Every row gives one point. Any point is a mix of the corners, with weights that add up to 1. It lies inside the corners' shape when no weight is negative. Say inside or outside, and name the corners with a negative weight.

Corners:
(1): [ 24 -12 -11]
(2): [12 18  2]
(3): [-16 -15 -24]
(4): [-7 10 95]
Points:
[-1 -8  6] -> inside
[-13 -12 -12] -> inside
[ 7  4 -1] -> inside
[  2  -9 -31] -> outside (4)
[ -9 -14 -10] -> outside (2)
[ -3 -14 -28] -> outside (4)
[20 20 37] -> outside (3)
[ 0  0 -6] -> inside

Corners:
(1): [ 15  -3  -4 -12   8  19   6   2  22]
(2): [  4  12  -1   8  -6  15 -95   2 -35]
(3): [ 24 -15 -11   9  -2   7  19   2  -6]
(4): [ 31  -2   5  -9 -25  13  12 -10  13]
(5): [ -7 -13 -10  -4 -17  -8  12  14  18]
(6): [ -7 -11  19  12   2   1  14   1  13]
(7): [ -1   6 -12   7  -3   6  -6 -21   5]
(8): [-6 17  5 -7 -3  5 19 11 -4]
(9): [ -8 -25   3 -26   2 -25  16   3   3]
(10): [  6  10   0   2   4 -26  -7   7  11]
Points:
[  1   8  -6 -14 -10   0  -6  -4  10] -> outside (3, 6)
[  4 -22   0   5  -9 -19  38  -8  20] -> outside (1, 2, 8)
[-2  9  3 -4 -4  4 11  5  0] -> inside
[ 6 -8  2  3 -4 -1 -9  0  5] -> outside (8)
[ -5  14  -9 -13 -14  -8 -36   1 -15] -> outside (1, 3, 6)
[  7  -1  -4 -10  -6  -1  23   3  15] -> outside (2, 6)
[ -8 -14   5 -15  -6 -18  -5  11  13] -> outside (3, 7, 8)
[ 6 -3  2  0 -2  5 -6  1  6] -> inside

Corners:
(1): [ 17  15 -23  51  62  25  -4 -30  -2  13 -10  31  45  51  16 -14 -22  27]
(2): [-10 -24  65 -16  12   5  -9   5  -7  -5 -24  20   1 -42 -24 -17  37 -22]
(3): [-11  -8  47  -6 -39  20  -3  51  -1 -27   6  31   1   6 -27 -15  23  10]
(4): [-22  -2  22 -33 -26 -18 -21 -15 -33 -19 -14   6  20 -17 -42 -51  -3  23]
(5): [ 18  -1  -7   9  -1 -42  25   9  20   4  58  37  33 -14  -7 -71   1  15]
(6): [  6 -49  -8 -42 -36  52  13 -10 -22 -19 -35 -40  -6   1 -39  18  88 -39]
(7): [ 17 -32  16 -27 -22  36  12 -54 -11 -75 -37 -28 -15  10  13   5  51 -45]
(8): [ 50  45 -46  59  45  21 -81 -30  -1   2  -4  20  51  29  45  -1   8  12]
(9): [ 56 -50 -14 -22   5 -15 -22  -6 -50 -40 -59   3 -19  56 -20  42  21 -47]
(10): [ -1  47 -17   5  34 -36  11  31   6  -9  17  28  61  10  11  16 -13  39]
(11): [-38   5   1  11 -37 -29  -6  28  32  31 -17  73  58 -25  13 -25 -41  -6]
(12): [-18  32  18 -37 -22   6  28  18 -10  16   3  38 -17 -23   5 -57  14  -1]
(13): [  4  51 -19  36  13  -2 -20 -42  19  21  29  23  -7  10  -8  17 -26  36]
(14): [-47 -16  35 -25 -12  31 -10   9 -49  -8  39 -14   0 -12 -22 -22  10 -59]
(15): [-55   0  45 -10 -29 -36  13   0 -20 -10  14  52  15  12  -3 -39  57  -9]
(16): [  1  51 -15  76   5 -29   6  13   8   6  -4  10  37  -2 -10 -34 -17  11]
(17): [-31 -39 -11  -3 -19  15 -13 -20 -43 -61 -14  28 -32 -34 -15 -13  40 -22]
(18): [ 20 -54 -11  -3   8  -6 -44   9 -14 -24 -49 -36 -32  29  39  26  23  12]
(19): [ 41 -58  31  -5 -25  33 -22 -18 -83 -18 -21 -18  -5 -11  20  22  41 -12]
Points:
[ -2 -13  15  -4 -11   4  -2   0 -19 -11 -10  13   8  -3  -7 -10  18  -5] -> outside (8)
[-16  39  12  19   8  -8  -9  -5 -13  -3  -2  41  31   4  -6 -11 -13   8] -> outside (5, 6, 18)
[ -7   1  18  -1 -12  10  -4 -15 -16  -7  -1  24   5 -11 -21 -27  15 -11] -> outside (10, 18)
[  6  20  -3  28  14 -22 -25   7  -4   5 -26  47  21   9  20  -8 -15  32] -> outside (5, 6, 7, 14)
[ 20  -4 -19  -6 -13 -12 -16 -14 -23 -21 -15  -5   9  28  11   7  18 -20] -> outside (1, 2, 3, 17)
[ 11   5  -3   1  10   5  -3  -1  -4 -22   5  -1  -4   9  -9 -16  19   5] -> outside (11, 15, 19)
[  3 -15   9  -6  -7   1  -8   2 -20 -18  -5  12  16  -1   0 -24  23 -12] -> outside (13)

Corners:
(1): [-40 -17  62  33  21 -56  14   0   7 -10  36  -4 -22  -4 -28 -22   8 -68
 -34   6]
(2): [ 61  49  10 -17   2  36  19   3 -58  39 -16 -46 -61 -67  39 -30 -65 -22
 -23  12]
(3): [-68 -59 -12   2  35 -27  26  29 -34 -11 -17 -23  -7   4  30   2  11 -15
 -31 -38]
(4): [ 14   9 -29  18  44 -13 -41  37 -60  11  -8 -36 -37 -39  42 -49   6 -20
  26 -17]
(5): [-36  18  28 -55  29 -62  12  10  38  22  -2 -47 -25   0 -27 -21   8  12
 -16  -9]
(6): [-26 -29   7 -19 -29  29 -14  24  -8  -6  21 -42  11  11 -15  31  -1  53
  -6 -44]
(7): [-21 -24  13 -12  -7   2 -18   9  34  39  50  22 -17  -7  22 -24  40  -8
   2 -55]
(8): [ 58 -55  36 -22   5 -24   7 -40  -2 -26   5 -35  14 -18  18  28 -11 -27
  51  25]
(9): [-71  -7  28  14   4 -12 -34   2  20  25  17   0  11 -13  46   0  13 -12
  18 -10]
(10): [-26   0 -16  19  -9 -44 -33 -35 -41   5   9 -11  11  33  16  11  53  -4
  12   2]
(11): [  0  48   5 -38   5   5   7 -23 -13 -33  16   7  -3  -3  -8 -19 -24 -21
  38   7]
(12): [-36  -6   4 -44   7 -26 -43   5  46  36 -21 -17 -13  16  -3 -47  19 -38
  -1 -63]
(13): [ 36 -21   5  17  -3 -66 -38 -19 -32 -37  38  20 -37 -37   3  -6 -15 -27
 -31  51]
(14): [  8 -43  43 -22   8 -36   7 -19 -47  14 -11  14  -4 -46  18   7  -7 -60
  44  16]
(15): [  4  -6   9 -26 -17  38 -19  15  18   0  28  15  37   8 -32  15  50 -12
 -73  24]
(16): [-23  -2   8  24 -13  29  11 -30 -30  -6   6 -18 -28  -9 -17  -6  -4  -3
  10  38]
(17): [  5  17  27  -5  35  51 -32 -14 -18  18  33  21 -28  -5   7  15  16 -35
 -10  12]
(18): [ 11  14   3 -45  31   6  42   9 -16 -16 -66 -43 -15 -85  21  36 -10 -59
   0 -26]
(19): [ 34  15  46  15  17   3  -6  -9   8 -15 -45  -5 -31 -40  12 -59 -18   5
 -34 -21]
(20): [  2  13 -31  -9  10  -2  10  12 -12  37  -3  31  -1   8 -22  14  -8 -30
  18 -26]
(21): [ 15  25  55 -28 -13  56  -5  39  14  31 -18 -21 -56 -12  45 -19 -11  -6
 -12  -3]
Points:
[  8  -8  14 -13   3  -6  -7   0  -8  -1   4 -11 -15 -13   2  -6   2 -14
  -8  -5] -> outside (9)
[ -3  -9  12  -8   3 -24  -4  -3  -8  -4   3 -14 -10 -13   5  -9   0 -17
  -3  -1] -> outside (17)
[-33  22  20   0  31  -9  -3   7  -7  35  -7  -7 -39 -23  31 -44 -15 -34
  16 -18] -> outside (6, 8, 10, 13, 15, 18)
[  3   3  17 -10   7 -10 -15  -4  -6   6   3  -8 -18 -18   5 -11   3 -21
  -1   0] -> outside (3)

Corners:
(1): [ 49  27  49  11  17 -24 -23  15 -10  28   5  22 -53 -32 -13  19   8 -39
 -16   0]
(2): [ 38 -15  23 -41 -33 -13  45 -14 -13   5  29 -18  -9 -30 -21  -9  31  38
  58 -43]
(3): [ 26  32   6  19 -14 -42  65  11 -28   9 -11  43  25  35  22 -11  30 -20
  35  27]
(4): [ 40  62  27 -18 -26  23 -28   0 -48  38 -10  32   8 -15 -18  31  41  20
 -25   1]
(5): [-43 -29 -58 -33  48  17   0  -3 -33  17  28  11 -39   9 -48   8  -6   0
 -26  18]
(6): [-37   3 -13 -42  48 -14  20  21  19  33 -50  -4   3  45 -43 -46  41   9
 -27 -63]
(7): [-37  18  24 -19   6  -3  47 -16 -19 -24  42 -10   7 -11  32   8 -12 -18
  24   8]
(8): [-45 -12   9 -16  -1  18  -5  39  24  -1 -35 -44 -13 -10  16   4  25  39
 -36   7]
(9): [ 19 -14 -44 -36  49  24 -22  33 -47 -19 -28  14 -18  50   1 -38  33 -21
  -3  17]
(10): [-20 -33   9 -41 -36 -41  27   0 -20 -33  32  46 -20  56  30  26   2   9
  11 -25]
(11): [ -4   9  -8   2  40 -54 -15  -1  18  -2  43  -8  42 -25 -11 -33  17  49
  47 -33]
(12): [ 23  40   5 -35  -4 -46   9  39 -77 -29  31  25  11  37  17  18  -9  -4
 -16  25]
(13): [-42 -11 -41 -50  55 -38  38  25  -2  -1 -33  57   7 -25  39  12  25  24
  19 -43]
(14): [ 31 -27   4 -46 -12  13  40 -45 -54  26 -23   5  17  35 -34  -1 -31  -9
  54  17]
(15): [ 38  26  26  19  73 -23  23 -22 -10 -17  -1 -21 -33 -29 -24  28  34  61
 -14 -65]
(16): [-32  33   8  13 -16   8  -7  14 -27 -46 -24 -12   5  25 -55 -21  22 -29
  21  28]
(17): [-32 -24   8  42   7   1  22   1 -75  12  -5 -17  44  -9 -27  22  26  30
  17 -43]
(18): [ -7  49  10 -23 -16 -27 -18  -3 -45 -25 -37 -36 -27  20  39   4  31 -20
   8  13]
(19): [-13 -29 -53   4 -10  16  59  31  22  18 -26   3   6   1  29  27   0 -27
  48 -56]
(20): [  1 -35 -11 -50 -38 -62  10 -41  -3 -53  44  17   5  24 -27 -49   2 -36
 -31 -24]
(21): [ 25  27 -23  14  30   8  43  16 -34  32 -42  31 -44  35  22 -60 -32  46
  40   4]
Points:
[ -2  -9  -6 -15   0   9  27  -2 -16   8 -23   3 -13  10  -2   3  13  -4
  15 -17] -> outside (11, 12)
[ -1  -7  -4 -18  11  -3  26   8 -23   5  -1  17  -9   6 -11   0   8   4
   7 -10] -> outside (11, 18)
[  8  14   2 -16   4 -19  19  12 -29  -2   3  14  -2   8   5   3  10  -1
   9  -4] -> inside
[ 13  20   3 -17  16 -21   9   4 -13  17   0  14  -2  -4 -18  22  22  -3
  19 -13] -> outside (7, 8, 9, 17, 20, 21)
[  6   9   2 -25  15 -11  13  -2 -11  -9   0   1 -16   1  -5  -1  13  12
   7 -18] -> outside (3, 17)
[ 13 -15  -3 -13  -3  14  37   4 -48  -3   4  26 -17  10  -8  22 -14   6
   6  -4] -> outside (3, 6, 11, 18)
[ 11  -5   6 -13  -4 -17  16  -3 -16   6  21 -10   8   4  -4   7  18   7
  11 -20] -> outside (13, 16, 21)
